Each row is a point. Each copy is the shape, with its points in the same order, stretched, turned, moved and blurred by noise. Some copies are also mirrored. Which?
In the rows, zero is written as 128.

Shape (7 x 3):
[[116 138  12]
 [107 114 156]
 [132 132 152]
 [172  96 168]
 [131 139 119]
 [109 125 150]
 [128 153 116]]
Copy 1:
[[ 89 249  70]
 [ 98  98 114]
 [119 106 136]
 [167  72 116]
 [113 143 127]
 [ 96 107 122]
 [106 153 138]]
Copy 1 is: only turned
Copy 2:
[[ 76 242 174]
 [ 98 107  79]
 [122 118 101]
 [110  61 132]
 [111 147 117]
 [106 121  86]
 [120 160 129]]
Copy 2 is: mirrored

Shape (12 x 6):
[[ 86 115 146 111  76 220]
 [ 79 132 166  81  78 137]
 [130 172  56 139  66  85]
 [ 96 118 153 184  55 184]
 [135  69 136  69 125 183]
 [148  88 109  84 146 100]
 [108 105 123  97 143 116]
 [197  88 159 101 171 131]
 [209 129  46  61 157 180]
 [ 83 184 155 130  88 140]
 [149 152 130  93 134  72]
 [ 63 199 125 148 143  26]]
Copy 1 (12 x 6):
[[ 75 127 116 122 107 213]
 [ 94 182 124 122  91 142]
 [148 149   8 186  68 125]
 [ 81  81 101 154  59 183]
 [ 97 116  97  78 168 150]
 [122 139  56 111 161  84]
 [100 133 102 144 142 105]
 [144  96 100  75 174  99]
 [182 136   8 107 190 173]
 [133 166 130 168  77 158]
 [175 163  86 125 116  86]
 [144 189 134 231  92  49]]
Copy 1 is: only turned
Copy 2:
[[143 115 105 124  38 127]
 [100 122 118 119  59  82]
 [151 175  61 123 161  79]
 [149 129  76 190  54 122]
 [156  79 144 114  86 128]
 [139  86 145 105 162 108]
 [ 97  87 132 114 141 110]
 [162  91 209 146 157 133]
 [208 135 157  77 155 172]
 [ 89 168 100 132  79  98]
 [109 128 151 121 168  74]
 [ 20 154  96 129 196  80]]
Copy 2 is: only turned
Copy 3, 12 rows:
[[ 97 221 100 140 166 109]
 [105 187 133 107 170  54]
 [170 161 124  72  53  95]
 [128 208  79 175 107  77]
 [ 87 122  88 111 216 144]
 [113  69 121  90 174 132]
 [105 110 145 108 164 112]
 [139  50 112 128 227 145]
 [156 102 109  60 187 231]
 [145 212 165 130 128  59]
 [157  96 155  85 159  90]
 [152 138 234 112  80  39]]
Copy 3 is: mirrored

Shape:
[[ 83 173  86 143 138 151 141 119 110]
 [ 76 131 178  97  78 140 136 199 144]
 [111 171 121 165 173 162 126 132 187]
 [ 68 183  84 154 131 130 115 126  96]
 [ 86 146 211  83  97 134 138 153 142]
 [ 86 110 159 111 119 126 116 163 159]
 [104 146 102 137 143 114 132 135  89]
 [173 172 112 167 168 142 139 150 130]
 [ 93  85 152  90  89 104 121 171 151]
 [ 86  99 167  89  97 182 161 148 143]
 [ 71 133 145  87 138 106 150 178 129]
 [ 84 123 160  69  82 162 129 214 157]
 [162 167 131 209 116 139 135 128 161]
 [118 171  98 204 151 120 184 140 149]
 [106 147 113  58  98  97 146 150 167]]
Copy 1 (15 x 9):
[[138 123  31 159 151 140 112 127 111]
 [ 68 128 103  67 105 118  74 162 194]
 [126 109  94 200 177 171 135 130 195]
 [148 124   7 144 144 118 110 124 128]
 [ 69 175 117  77  88 160  68 153 187]
 [ 97 143 115 111 136 110  92 129 181]
 [171 130  79 130 150 102 110 144 111]
 [195  81 128 171 140 154 131 167 151]
 [ 84 140 138  61 142  98  95 116 174]
 [ 41 139 128 136 114 140  71 135 142]
 [117 157  98  76 174 119  77 171 159]
 [ 79 106 103  65 134 134  48 152 198]
 [143  93 121 177  93 154 178 151 173]
 [145 122  82 165 166 135 182 193 139]
 [116 116 100  51 184 149 104 106 147]]
Copy 1 is: only turned
Copy 2 (15 x 9):
[[119 164 120 208 147 128 107  97 179]
 [ 75 191 164 111  76  74 107 142 148]
 [ 82  86 188 173 156 138 118  98 195]
 [123 155 109 213 144 117  79 117 167]
 [ 89 190 197  78 117  89  73 122 152]
 [ 86 129 155 104 110  89 105 120 136]
 [128 144 114 176 153 111 118 118 120]
 [114 105 160 170 169 176 165 134 151]
 [104 144 125  82  92  61 119 135 116]
 [ 91 198 173 105  81 103 126  80 158]
 [ 90 168 159 129 139  56 125 119 130]
 [ 51 185 150  88  72  75 133 147 156]
 [135  95 169 181 126 181 116 143 176]
 [152 103 181 230 143 133 142 109 179]
 [107 170 112  98 132  63 119 155 176]]
Copy 2 is: only turned
